Rows are points. Two turns around zero, p and q, are shown by what they do to some points. Where does a point land after both, in the order given? Backwards means that the second turn is done in reverse. Each puzzle has new turns, and all numbers are rounded.
In the rows, 128 means zero.

Turn p:
[ 93 149] => [105 162]
[166 139] => [167 122]
[125 105] => [116 108]
[129 120] => [126 120]
Turn q:
[111 143] => [107 136]
[168 114] => [170 130]
[104 126] => [106 117]
Where do these land?
q, then p: [ 89 133] => [ 89 135]
p, then q: [161 134] => [161 132]
q, then p: [134 117] => [133 117]

Turn p:
[126 110 145] => [151 124 119]
[139  99  91] => [112  83 122]
[104 142 154] => [150 154 145]
[143 161 121] => [ 99 150 126]
Turn q:
[143 101 139] => [149 115 149]
[108 117 134] => [112 114 138]
[120 154 138] => [111 151 126]
[156 130 169] => [148 156 164]
[127 126 117] => [129 121 119]
[113 141  71] => [117 111  71]
Where do these land?
p, then q: [135 145 145] => [121 145 111]
p, then q: [149 112 146] => [144 120 102]
p, then q: [115 128 117] => [126 127 145]
p, then q: [ 84  95 111] => [159 119 176]
p, then q: [156 161 120] => [ 89 129 107]

Turn p:
[107  91 128] => [ 90 110 131]
[ 93 136 115] => [118 130 165]
[159 147 147] => [162 127 105]
[153 139 121] => [143 146 112]
Turn q:
[120 114 104] => [113 138 106]
[118 155 163] => [141  93 154]
[107 129 136] => [129 107 120]
[141 137 101] => [104 147 134]
[169  95 156] => [178 160 133]
[113 139 108] => [102 121 122]
Where do these land?
p, then q: [ 98 147 139] => [165 127 132]
p, then q: [152 123 138] => [110 147 123]
q, then p: [158 108 127] => [161 143 127]
p, then q: [ 89 101 120] => [146  91 103]
p, then q: [144 161 116] => [124 140 165]

Turn p:
[129 123 155 145] => [141 120 139 102]
[117 110 102 143] => [146 147 141 150]
[171 130 117 111] => [134 118  83 136]
[110 111 100 184] => [165 176 156 133]
[128 142 139  90] => [ 96 103 117 131]
[132 160 136 118] => [101 130 114 112]
[109 120 148 106] => [113 101 147 130]
Turn q:
[116 130 145 100] => [118 129 141 159]
[146 121 135 125] => [119 118 141 119]
[140 157 127 169] => [148 158 131  91]
[140 146 115 134] => [119 144 122 111]
[ 83  76 146 121] => [161  83 123 173]
[143 138  99 118] => [101 135 109 115]
Where do these land?
p, then q backwards: [ 94 145 125 133] => [149 151 143 111]
p, then q: [106 133 142 116] => [143 120 136 150]
p, then q backwards: [171 135 128 137] => [113 126  95 153]
p, then q: [159  90 140  95] => [131  77 113  99]
p, then q: [ 92 127 138 154] => [128 142 167 147]
p, then q: [147 138  96 133] => [125 153 107 107]

Turn p:
[100 165 130 134 117 128] => [115 124 142 125 121  85]
[150 157 135 133 126  94] => [119 136 100 118  91 116]
[118 125 120 136 127 102] => [120 105 113 134 121 124]
[124 129 100 127 124 154] => [118 123 163 123 131 139]
[119 149 142 158 166 138] => [145 141 141 168 105 108]
[123 118 126 101 136 137] => [115 140 129 133 151 139]
[163  53 144 106 100 143] => [165 129 107  95 175 187]
Turn q:
[142 153 130  87 125 105] => [136 139 146  85 123 154]
[ 87 136 112 164 141 109] => [110 113 153 138 158  87]
[135 159 109 160 138 142] => [135 144 110 118 146  88]
[142  90 120  92 104 142] => [138 117 109 142 127 183]
[130 143 159 124 156 156] => [141 166 136 141 100 115]
[124  88 143 139 142 111] => [130  93 140 152 107 125]
[135 127 123 130  90 132] => [106 125 102 121 136 144]
Where do these land?
q, then p: [156 126  82 147 166 122] => [121 136  91 129 106 181]
p, then q: [106  92 154 125 100 138] => [180 114 138 125 111 124]
q, then p backwards: [ 89 160 103 110 148 126] => [111 126 138 107 120 183]
p, then q: [117 137 144 146 132 148] => [123 119 125 108 104 118]
q, then p: [118 120 116 144  98 134] => [120 108 144 156 132 131]
p, then q: [164 120 120 148 132 100] => [123 130  89 134 151 152]
q, then p: [140 145 126 103 137 150] => [118 156 140 113 108 126]
p, then q backwards: [134 124 179 101 112 107] => [156 158  98 147 115 158]

Turn p:
[134 123 160 114 101 154 115  78] => [145  96 114 109  74 107 128 115]
[129 122 142 134 136 129 137 169] => [125 142 130 138 142 155  99 123]
[127 143 117 145 135  94 134 147] => [123 144 152 149 150 143 144 127]
[154 158 109 122 126 133 124 165] => [152 170 150 120 145 128 116 139]
[ 86 122 120 101 147  94 177  85] => [ 84  89 126 108 159 117 169  87]
[168 116 153 138 100 160 147  77] => [184  78 111 124 103 108 122 113]
[130 127 124 127 156 123  83 154] => [105 147 146 131 121 138 112 171]
[111 137 117 128 113 108 136 141] => [121 149 128 132 136 139 149 113]
[136  89 118 127 126 140 103 148] => [129 133 100 124 124 150 115 165]
[105 144 119 144 140 147 124 117] => [112 134 122 145 127  94 124 126]
Turn q:
[108 107 137 143 101 140 150 160] => [142 140 122 151 104 165 112 148]
[116 105 130  88 103 145 106 101] => [ 90 105 151 133 122 115  88 136]
[ 89 115 118 124 110 123 120 104] => [118 149 161 141 123 113 101 135]
[148 116 127 162 150 107 104 143] => [153 141 112 104 166 142 124 116]
[141 167 100 130 165 129 130 160] => [144 136 107  99 108 126 164  88]
[152 141 124 118 155 110 169 147] => [134 134  86 114 114 117 165 140]
[115 109 172 133 130 147 135 108] => [ 97 128 132 162 151 147 129 144]
[121 116 107 130  94 150 122  94] => [132 112 149 160 124 105  93 122]
[162 176 137 126 144 100 117 135] => [144 109 131  89 142 120 176 123]
Where do these land?
q, then p backwards: [145  91 103 122 129 122 119  98] => [125 130 122 132 155 176 144 129]
q, then p: [113 140 131 124 147 146 106 108] => [104 104 131 137 116 114 134 110]
p, then q: [110 143 123 102  96 162 167 161] => [115 110 150 112 132  69 145  96]
q, then p backwards: [165 135 167 136 129 123 108 131] => [145  96 113 118 143 101 156 120]
p, then q: [112  82 101 112 156  98 146 116] => [ 95 173  93 138 101 131 114 116]
q, then p: [121 133 134 147 118 170 111 163] => [151 110  96 131 103  96 112 134]
p, then q: [170 146 115 120 128 102 102 124] => [123 102 107 124 120 161 154 155]
p, then q backwards: [106 137 140 119  94 112 144 139] => [114 145 120 141 158 148 121 151]
q, then p backwards: [110 144 139 169 155 117 149 112] => [120 152  89 152 108 107 137 144]

Turn p:
[118 139 119 162 156 128 170 145] => [125 133 150 113  87 159 156 118]
[173 121 142 124 108 128 140 117] => [103 134 155 118 164 124 117 127]
[147 119 147 110 168 130 157 167] => [153 147 143  71 126 140 130 106]
[125 152  75 183 104 139 114 106] => [106 108 133 192 123 169 149 153]
[128 115 158 130 113 140 107 162] => [149 155 130 115 137 110 126 164]
[114 119 132 106 127 145 124  99] => [118 140 102 142 135 110 124 107]
[117 118 158  92 111 101 117 109] => [120 115 114 118 134  76 102 124]
[114 121 117  95  99 135 129 130] => [133 118 109 132 151 100 150 124]
[127 161 124 122 117 121 113 101] => [101 104 104 138 132 133 115 137]
[118 114 110 156 177 114 108 143] => [171 129 139 141  92 157 110 122]
Turn q:
[105 127 109 120  83  99 100 161] => [ 92 105 116 111 144 132  73 118]
[112 134 126 103 150 120 114 132] => [119 150 113 120 121 108 124 109]
[157 131 162 168 142 149 100 131] => [123 127 135 128 108 117 148 192]
[129 121 140 159 137 149 168  99] => [167 130 144 137 150 143 165 143]
[116 146  96 160 154 119 144 114] => [143 147  91 125 141 163 147 131]
[139 137 144 151 152 108 145 126] => [136 115 106 123 129 125 165 139]
[123 113  94 132 120 142 150 119] => [137 138 143 131 139 166 127 112]
[101 137 112  89 127 139 128 163] => [ 91 150 129 143 142 117 110  93]
[136  88 149 124 141  98 114 110] => [144 114 138  80 108 110 137 124]
[153 127 115  87 117 150 158 136] => [122 123 157 166 113 135 132  91]
[137 147 161 113  86 136  86 116] => [135 110 137 145 111  91  79 156]
Where do these land?
q, then p: [138 112  94 144 139  96  94 120] => [138 123  92 137 173 117 151 127]
q, then p backwards: [ 88 157 128 105 133 153 147 115] => [133  82 124 113 123 161 108 111]
q, then p: [110 153 110 148 133 139 156 153] => [131 143 121 136  96 164 146 112]
p, then q: [134 178 132 110 121 156 144 154] => [110 160 141 152 138 137 137  80]
q, then p: [142 141 129 111 144 163 165 125] => [ 86 140 154 126 104 144 133 136]
p, then q: [118  96 167 120 139 109 118 130] => [127 100 101 121 101 110 102 129]
q, then p: [145 114 129 141 107  86 124 113] => [151 139 135 139 167 107 126 110]
p, then q: [143 148 159 147 142 164 127 111] => [116 162 108 157 147 120 102 134]
q, then p: [139  83  94 140  88 113  99 130] => [150 165  85 134 162  96 117 137]
p, then q: [123  98 137 114 134 101 105 130] => [127 105 117 106  93 124 121 140]

Turn p:
[135 118 140 137 102 134 107 122 120] => [135 105 119 145 114 136 135 141 115]
[153 128 106  89 146 102 126 158 133] => [124 132 116 112 177 146 107  99 120]
[142 139 129 161 139 112  83 136 149] => [113 136 117 154 161 134 139 172 120]
[102 126 128 168  99 112 144  73 131] => [169 118 141 120 100  86 140 171 136]
[126 136 187 147 148 128 130 130 127] => [130 151 117 150 117 142 174 129 156]
[131 111 136  95 120 124 109 141 141] => [131 109 123 127 140 166 114 122 134]
[104 136  89 138 121  95 151 117 146] => [142 137 137  83 141  98 111 153 129]
[139 107 109 111  80 161 144 157 105] => [108  87 107 109  93 131 109  98  98]
[129 135 120 136 126 140 154  95 144] => [138 131 133 132 114  93 112 132 151]
[123 162 152  93 127 114 127 132 119] => [155 161 115 127 124 159 121 113 126]
[145 127  94 120 169 114 128 145 106] => [112 141 145 122 171 117 129  98 104]
[104 111 144 141 158 199 131 130 115] => [ 79 129 169 152  84 131 145 111 145]
Turn q:
[109 130 117 131 109 144  86 130 130] => [103 141 113 130 123 132  95 128 155]
[115 140 164 127 101 145 117 118 128] => [117 141 104 101  95 121 119 132 124]
[125 144 142 129 129 143 139 115  85] => [148 150 137 110 104 157 132 137 123]
[151 137 135 116 109  42 146 166 106] => [180  53 111 144 134 140 117 160 102]
[129 124 120 151 181 119 126 140 141] => [115 129 152 174 135 122 155 140 128]
[111  60 125 114 102 144 153 121 143] => [121 125 165  86 151  83 100 111 120]
[144 131 115 148 119 133 130 111 140] => [127 124 128 134 121 128 133  94 136]
[147 132 120 130 136 140 160 148 140] => [141 117 136 120 141 119 164 125 143]
[141 140 114 112 164 132  58 114 131] => [117 175  97 183 145 139 110 130 135]
[109 142 128 122 132 137 164 117 137] => [113 125 137 101 133 140 155 124 114]
Where do these land?
p, then q backwards: [ 90 136 141 140 130 113  81 130 120] => [107 146 135 119 169 122 145 134  91]
p, then q backwards: [158 116 102 128 116 114 156  92 138] => [159  89 131 121 100 116 125 150 144]
q, then p: [131 144  87 101 139 139 164 104 132] => [126 151 159 150 116 113 121  89 157]
p, then q: [127 140 153 120 144 147  80 129 108] => [124 142 147 114  81 134 147 124 155]
q, then p: [ 87 137 162 156 107 131  82 173 123] => [102 104 106  83 126 169 113 177 111]
q, then p backwards: [138 137  91 142 169 118 149 130 104] => [118 109 156 115 159 119  88 111 114]
q, then p: [127 143 143 103 109  91  96 149 115] => [ 88 105 132 127 152 132 119 133  89]
p, then q: [125  89 129 133 117 159 146 134 120] => [117 119 142 102 130 107  98 117 106]
q, then p backwards: [132 102 141 121 140 124 172 118 150] => [126 110 101 149 140 110 137 125  89]
p, then q: [153 108 126 127 113 146 136 134 179] => [ 88 119 139 149 155 104 104 122 140]
q, then p backwards: [140 156 133 135 124 127 145 115 120] => [121 123 154 120 115 123 131 139 107]

Turn p:
[118 141 100 139 119 150 138  79 103 142 134] => [119  96 116 129 166 151 154 142 103 122 108]
[162 141 112 118 112 142 159 112 124 141 139] => [136  97 140 129 156 136  98 145 107 132 125]
[111 140  99 114 124 119 127 102 182 144 124] => [115 158 117 101 180 125 124 143 131 116 147]
[117 133  99 143 149 147 132 137 103 133 133] => [137 130 144 151 137 150 149 135 131 121 100]
[108 145 111 119 109 129 121 152 133 133 118] => [129 154 136 142 150 120 135 113 123 148 131]
[113  97 159 133 127 154 138  62 125 139  96] => [ 82 112  89  88 112 163 134 132  95 119 115]
[132 143 108 111 146 107  45 146 118 143 138] => [198 154 112 110 136 103 163 110 154 136 114]
[187 122 134 143 140 134 110 155 117 134 109] => [181 132 143 127  89 133 111 132 104 123 128]
[107 127 201 138 141  72 159 118 108 113 120] => [ 70  99 143 109  73  77 138 113 136 113 127]
[115 112 145 103 146 128 147 156 133 125 134] => [109 141 142 129 112 128 104 120 159 139 115]
[122 131 149 131 103 121 154 119 119 146 143] => [104  96 145 117 133 125 128 123 122 146 139]
[113  82 119 146 135 124 104 148 136 105 127] => [131 158 110 144  95 142 148 146 153 136 143]
[138 134 111 116 113 116 155 151 144  62 133] => [117 135 117 187 130  97  91 143 138 122 148]
[149 145 146 138 128 150 103 156 147 132 143] => [163 132 139 129 123 142 115  94 135 120 153]
Turn q:
[ 86  95 146 149 147 121 153  97  91  96 133] => [142  96  74 106 131 130 139  99 118 169 154]
[142 129 157  89  99 142 107 143 124 113 140] => [100 134 136 100 115 155 136 172 138 127 125]
[149 126 148 101 126 169 151 143 153 119 142] => [ 95 141 142  91 125 148 136 125 103 101 115]
[118 156 104 171 129 121 107 132 127 132  84] => [143 127 126 172 148 102 131 116 157 141  91]
[115  99 156 163 157 104 124  96 114 120 139] => [139  87  87 148 134 145 133 109 124 136 162]
[142 145 103 130  93 106 138 147 153 137 123] => [151 139 162 129 139  99 140 150 132 105 118]
[127 138 143 106 156 141 152 128  95 122 163] => [ 89 137 112 113 107 120 126 122  98 144 157]
[115  87 153 102 135 168 145 117  89 144 148] => [107 121 112  82  81 152 114 100 130 140 151]
[148 112 102 154 139  99 111 119 114 121  88] => [172 128 124 175 120 137 146 121 133 146 115]
[134 144 102 120 115 121 107 184 171 147 120] => [139 160 144 139 134 109 108 161 136  81  91]
[119 145  91 123 132 115 112 114 160 129 115] => [151 143 150 147 162 124 103 132 126 134 118]
[132 148 162  92 122 134 151 126 135 150 138] => [ 92 152 143 104 133 132 135 126 137 110 159]
[137 139  97 164 113 123 107 119 139 135 131] => [145 100 153 157 135 110 117 132 131 127 109]
Where do these land?
q, then p backwards: [113 105 110  83 130 111 133 147 142  86 165] => [172 105 104 125 115 123 122  98 151 153  86]
p, then q: [117 155 155 177 121 133 184 117 113 138 118] => [121  95  72  84 121 136 141 118 144 153 146]
q, then p backwards: [127  87 129 135 176 121 134  73 125 124 121] => [141 138 146 139  84 188 101 138 131 126 138]
q, then p: [145 175 131 137  92 119 120 128 130 111 125] => [ 97 148 169 120  98 120 124 122 142 122 131]
p, then q: [162 112 123 131 148  98 123 119 127 150 118] => [126 158 131 119 109 135 151 165 131 117 126]
q, then p: [ 97 139  77 148 129 144 149 120 159 139 128] => [148 124 102  89 100  92 138 135 120 104 108]
p, then q: [139 150  95 138 129 132 110 138 116 123  99] => [116 130 129 158 114 111 165 120 121 143 126]
q, then p: [ 99 107 131 128  99 129 131 114 104 118 143] => [140 134 126 103 137 132 105 145 147 162 127]
q, then p: [163 117 121 161 127 129 114 151 153 113 118] => [117 136 127 158  90 134 122 141  93 120 126]
q, then p: [140 128 166  72 126 162 137 157 127 148 165] => [104 135 100 163 161 113 128  74 154 161 122]
p, then q backwards: [121 141 136  93 121 138  97 149 137 154  92] => [104 124  96 103 149 148 162 126 127 119 100]
p, then q: [112 122 162 134 138 120 104 123 103 134 144] => [155 131 154  96 140 139 138 115 128 125 142]
